Every row gives one point. The points of each table are mixes of a few directions, plus a little noise. Count the directions of each table, and those that both share. Where both have some left over, give the other angles between the two spaces (their principal angles), to ten degrees, smallest first.
(in the rows, 128 means zero)

First (4 x 2):
[[ 71 102]
 [125 126]
 [120 124]
 [195 158]]
Second (4 x 2):
[[159 141]
 [ 88 109]
 [ 82 107]
 [184 153]]
Directions: first 1, second 1, shared 1

First (5 x 4):
[[122  94 197  44]
 [126 155 109 160]
 [124 161 106 167]
 [146  89  82 150]
 [121 143 145 118]]
Second (7 x 4):
[[137  91 123 113]
 [143  71 120 105]
 [112 189 137 152]
 [108 205 139 158]
 [109 200 139 156]
 [139  84 122 111]
 [147  57 117 100]]
Directions: first 2, second 1, shared 1

First (7 x 8):
[[140 141 111 133 136 111 119 115]
 [180 182  54 149 163  59  93  72]
 [164 165  76 142 153  80 104  89]
 [101 100 166 117 110 164 146 157]
 [ 98  97 170 116 108 168 148 160]
 [ 80  78 196 109  95 192 160 180]
 [133 133 122 130 131 122 125 123]]
Second (10 x 8):
[[ 94 112 183 106  90 187 147 172]
 [169 162  67 148 162  68 102  81]
 [134 187 135 109  91 155 113 141]
 [164 217  93 121 111 116  93 109]
 [119 138 146 116 107 152 130 145]
 [147 145 100 137 143 101 116 107]
 [105  23 135 152 177 103 161 121]
 [122 111 131 131 134 127 134 129]
 [118  37 117 157 186  86 152 107]
 [106 146 172 103  81 185 134 167]]
Directions: first 1, second 2, shared 1

First (10 x 12):
[[118 108 143 121 140 126 150 111 126 154 166 131]
 [173 161  71 134  69 147 126  93 150 117  71 137]
 [185 136 142 137 115  91  82 199 144 137 126 112]
 [ 81 154  83 152 120 144 158  85  84 134 134  92]
 [124 172 107 130 148 116  68 190 107  53  71 122]
 [ 82 102 139  87 153 127 169 112 100 108 134 158]
 [125  62 186 113 113 113 184 126 137 200 186 128]
 [ 90 103 148 108 188 106 162 102  95 160 222 137]
 [195 122 145 136 107 144  96 120 200 146 117 153]
 [108 162 116 161 126 167  83 141 139  73  56 111]]
Second (8 x 12):
[[142 105 122  95 154 123 124 140 156 106 103 202]
 [198 137 148 108 166 137  86  78 195 132 179 181]
 [ 91 101 136 138 111 108 154 191  95 142 105 103]
 [102 189  46 107 125 177 134  37 111  45  61 161]
 [139 101 153 127 135 108 126 165 140 151 142 135]
 [104 125 146 159 102 116 142 160  95 159 143  61]
 [138 172 116 142 120 153 115  64 130 123 151  96]
 [108  98 158 148 113 101 143 192 106 166 140  86]]
Directions: first 6, second 3, shared 2; angles 30

First (11 x 18):
[[154 139 142 145  91 122 146 153 128 141 104 116 139 136 107 130 134 108]
 [127  74 150  99  71 148 202  70  86 111 205 200 110  22 189 158 128  95]
 [105  90 179  82 142 184 152  81  78 142 172 228 140  60 185 165 135 137]
 [122 118 108 127 125 115 132 115 134 109 148 117 111 117 136 122 120 126]
 [123 136  97 139 135 105 113 133 148 111 127  90 115 148 116 111 120 132]
 [100 135  92 127 185 118  82 120 152 111 131  99 115 158 126 109 118 158]
 [146 138 107 150  98 100 136 145 146 117 118  86 117 142 108 115 125 110]
 [183 163 200 152  76 150 151 194 109 191  49 140 182 160  79 149 154 101]
 [122 139 122 131 154 126 103 137 138 133 111 115 132 156 117 120 127 142]
 [127 142 121 136 144 123 107 142 139 133 108 110 131 157 113 119 128 139]
 [ 98 132  93 121 185 120  84 116 148 110 135 107 114 155 131 110 117 160]]
Second (10 x 18):
[[119 121 115 127 109 119 132 133 129 109 129 136 115 132 150 110 125 122]
 [ 96  94  89 131 183 111  92  87  99  67 150  91 103 104 152 145  85 169]
 [113 110 111 131 183 124  99  95 107 100 144  95 121 108 127 154  99 162]
 [142 140 147 129 145 140 126 126 130 155 125 122 145 125 100 147 135 131]
 [119 111 123 133 245 136  75  68  93 114 152  62 138  89  91 198  87 192]
 [142 143 144 127  97 134 147 149 142 154 117 148 137 141 121 116 149 106]
 [144 147 145 125  66 132 161 166 152 158 111 166 134 151 131  97 159  89]
 [127 125 129 130 163 132 113 110 118 128 134 109 133 117 114 150 117 147]
 [136 139 136 126  81 129 151 154 144 143 117 155 129 144 136 103 149 101]
 [143 150 139 122   7 124 184 193 167 153 102 197 123 168 158  59 174  60]]
Directions: first 3, second 2, shared 0; angles 30, 60

First (11 x 24):
[[142 137 120 121 125 128 136 141 126 106  98 126 193 120 117 124  72 135
  121 140 177  89 106 127]
 [144 119 142 143 134 109 108 124 130 141 133 118  91 148 118 136 146 131
  122 103  90 147 140 121]
 [126 134  95  79 127 152 130 122 123 103 117 152 168 119 160 105 119 118
  131 106 160 144 135 132]
 [154 129 130 137 125 121 129 141 125 108  93 127 174 123 111 128  82 134
  121 133 158  92 113 121]
 [ 98 130 110 124 122 171 150 118  91 104 106 149 162  82 163 109 130 138
  162 114 144  91  78 142]
 [148 101 193 216 118  83 130 138 169 178 167 124   7 140  66 171 190  99
  122 222  63 147 196 104]
 [140 141 124 111 125 112 136 148 159 126 130 118 172 143 102 135  78 120
  102 177 181 119 145 124]
 [114 131 119 109 133 133 123 120 127 134 144 126 117 136 143 123 143 129
  128 109 118 150 130 134]
 [ 80 141 125 117 136 134 132 120 125 155 169  99 109 139 141 132 145 148
  131 119 110 137 101 148]
 [136 130 119 117 125 134 132 132 129 113 113 138 157 120 130 122 110 123
  127 134 153 119 130 126]
 [126 112 131 133 139 130 100 103 107 141 139 132  61 139 155 122 192 133
  141  53  53 172 134 128]]
Second (11 x 24):
[[159 142 175 102 111  79 137 182 187 199 148 113 146 176  42 157 104 139
   94 213 143  65 210 122]
 [145 135 154 114 118 102 133 158 160 166 139 119 138 155  82 144 115 134
  110 175 136  94 173 125]
 [123 126 120 132 130 136 126 120 119 118 125 130 125 121 141 124 131 126
  133 115 126 137 116 129]
 [129 129 130 127 127 126 128 131 130 130 128 128 128 130 125 129 127 128
  127 131 128 126 131 128]
 [125 126 123 131 130 132 127 122 122 121 126 130 126 122 137 125 131 127
  132 119 127 134 119 129]
 [132 130 134 124 126 121 129 135 136 138 131 126 131 134 117 132 125 130
  124 139 130 120 139 127]
 [ 94 114  78 156 147 180 118  70  65  52 106 144 109  75 219  97 154 116
  164  37 112 194  40 134]
 [135 132 140 122 124 116 129 141 141 145 133 125 131 140 108 134 123 130
  120 148 131 113 147 127]
 [145 136 153 114 118 101 133 157 160 166 139 120 138 154  82 144 115 134
  110 174 136  94 172 126]
 [105 118  92 147 141 165 121  87  85  75 113 140 115  93 191 107 146 120
  153  65 117 175  67 132]
 [115 122 108 139 135 150 124 105 103  97 119 135 120 107 165 115 138 123
  143  91 122 155  93 131]]
Directions: first 5, second 1, shared 0; angles 30

First (11 x 32):
[[152  35 108 194 141 184 142 142 159  87 164 132 123 128 103  98  64  87
   94  91 132 150 114 136 208 102 165 114 184 123 104  94]
 [143 138  93 141 178 134 116 135 151 100 155  86 155 122 124 178 175 159
  113 108 104 150 129 126 134 123 125  97 126 146 209 113]
 [120  94  81 104 162 135 156 142  96 112 150 107 173 127  83 160 175 129
   76 133 149 151 122 109 158 101 145  96 124  90 164 123]
 [110 126 153 196 100 159 125 154 166 127 117 168  87 113 134  90  75 113
  168 124 124 117 149 117 150 152 118 145 170 170  98 122]
 [106 112 193 175  52 139 128 142 137 144  90 194  74 127 137  39  37  84
  165 131 137  91 137 125 144 147 134 182 154 140  30 145]
 [172 218  89  96 175 114 101  83 184 157 147  88 108 111 197 212 175 185
  182 136  92 156 139 159  50 158  66  81 128 180 191  90]
 [131 199 124 104 138 108 111 111 144 156 119 118 119 119 164 167 166 166
  168 146 113 129 141 129  72 155  87 119 114 161 160 126]
 [116 123 146 163 130 129 113 153 131  98 127 119 142 132 112 113 132 130
  119 110 113 114 127 116 147 125 142 144 119 141 158 146]
 [ 96 110 158  74  94  92 147 131  49 139  98 142 155 152  96  95 140 107
   90 148 162 101 114 114 123 108 156 165  81  67  87 175]
 [103  75  63  78 137 149 196 135  71 155 146 155 147 115  78 146 143 103
   87 166 198 158 136  98 166 107 134  89 161  61  84 103]
 [159 176 195  85 103  66  74  77 119 131  95  94 123 165 177 111 129 142
  144 112  88  89  97 179  56 128 133 179  50 130 127 173]]
Second (11 x 32):
[[ 74 183 158 182 104 127  92 112 163 148  78 182 101 131 120  76 127 124
  182 167 147  83 214  69  97 119 116 166 119 137 140 145]
 [152 143 152  94 113 107 128 128 114 133 129 108 120 128 161 143 123 141
  136 116 103 128  86 167 104 157 115 133 116 148 108 138]
 [125  76 127 149 129 148 161 202 105  89 155 113 153 111 102 140 123 129
   93  96 113 148  81 133 190 151 142 116 155 151 133 131]
 [156 141 160 118 124  94  66  31 146 130 101 117 119 182 146  75 112 105
  123 123 124  88 146 149  81  63 162 174  63  75 123 150]
 [196 157 176  51 106  72 100  73 110 143 120  82 114 154 202 137 113 140
  131 102  83 117  55 217  61 142 122 153  74 130  87 150]
 [ 95 109  40 143 170 177 174 147 137 144 157 155 138  96  83 171 159 127
  122 165 178 169 180  72 168 119 111  66 189 112 154  78]
 [138 119  76 108 162 140 136  85 136 144 144 128 132 131 119 150 144 120
  116 146 157 147 155 119 125  93 129  97 138  88 136  98]
 [ 95 103  50 157 174 174 152 120 147 136 148 156 139 115  73 142 153 113
  114 163 184 153 198  63 166  87 131  83 170  90 161  85]
 [111 206 181 113  75 104 135 180 120 163  99 147  91  93 182 149 129 169
  201 142  95 116 105 144  80 227  65 142 137 217 102 149]
 [146  61 123 147 149 135 113 106 126  83 143 104 159 162  93  94 114  98
   66  96 131 123 116 133 170  64 186 141 107  76 143 135]
 [119 107 166 149 100 129 150 217 104  95 136 116 139 106 126 131 116 142
  122  94  93 132  68 143 167 184 127 139 145 184 120 151]]
Directions: first 5, second 4, shared 3; angles 80

First (10 x 32):
[[ 80  37 229 108 169  49  92  99 153 159  71 126 116 130 128 145  67 191
  173 115 132  95  80 159 163 217 104 104 210 109 208 131]
 [103  88 119 108 100 123 102 121 137 152 118 155 144 113 157 141 129 108
  162 142 161 134  88 157 186 215 125  69 173 103 181 169]
 [151 165  88 132 110 162 138 155 104 124 155 154 141 118 165 132 162  99
  124 125 133 157 125 114 107 105 142 125 111 118  72 128]
 [142  97 223 144 157  35 141 116 131 144  34  96 147 167 138 159 128 193
  135  87  46 125 101 178 188 145 155 141 155 173 223 136]
 [122 171  84 129 105 181 147 134 110 105 156 126 118 126  99 100 137  97
  106 144 141 102 167  98 112  68 130 131  81 138  76 120]
 [154 127 113 138 162 131 113 125 158 122 179 114 111 117 116 128 110 138
  112 133 142 168 143 108  52 120 100 178 122 106  98  98]
 [133  96 195 123 170  79 112 143 116 152 104 155 134 122 188 158 113 175
  161  94 114 148  77 133 104 164 125 129 184  99 113 109]
 [158 179  48 147  99 177 150 120 145  99 169  93 126 136  78 106 157  84
   80 154 125 144 186 119 120  71 135 159  56 160 126 134]
 [ 99 133 152 123 122 130 142 124 108 120 100 122 118 139 101 110 115 135
  128 126 118  72 142 120 152  97 135 117 116 149 125 123]
 [138 187  29 129  85 214 143 142 117 103 194 137 126 112 111 101 159  61
  100 159 165 136 170  93 100  75 129 127  69 123  58 132]]
Second (11 x 32):
[[140  94 188 113 171 110 126 129 153 131 130 141 124 120 135 142 120 161
  125 145 132 111 171 112 119 122 108  95 116 101 154 101]
 [ 90 175  54 152  65 131 113 126  93 141 126 114 139 133  97  94 121 104
  127  98 122 130  37 147 134 139 140 194 156 182  88 169]
 [150 139 170 109 146 102 150 119 103 123  91 134 137 148 162 149 148 158
  148 109 120 133 146 144 106 108 133 125 126  97 147 128]
 [ 87  68 156 155 167 105  75 150 194 157 197 159 119  85  76 106  60 153
   86 164 130  84 119  75 146 155  71 106 124 180 126 101]
 [112  96  32 187 119 193 109 159 189 114 227 137 104  89  99 116 101  42
   84 173 127 160 138  79 194 169 125  89 109 205  93 116]
 [139 189 118 112  94 110 158 109  57 122  63 114 148 166 160 135 168 137
  164  77 116 147  92 176 102 105 159 174 145 110 124 162]
 [134 171 127  91  88 131 143 104  78 126  62  94 137 156 135 122 162 136
  159 102 143 122 106 175  97 108 159 174 147  77 130 151]
 [136 195 104 155 113  83 166 124  52 121  92 149 156 166 182 145 156 135
  154  58  80 174  75 158 119 110 145 162 141 174 112 168]
 [161  70 244  98 213  94 133 130 167 127 125 153 123 121 156 163 122 187
  129 154 130 107 218 103 110 112  96  62 101  72 180  80]
 [134 111 112 159 150 134 130 144 150 119 169 150 123 118 140 139 118 108
  112 137 111 152 146 103 155 139 119  96 113 166 123 118]
 [124 100 101  78  83 215 101 112 171 126 125  63  99 107  66  97 132  86
  122 191 199  88 161 135 127 140 153 132 130  46 131 112]]
Directions: first 5, second 4, shared 0; angles 30, 30, 80, 90
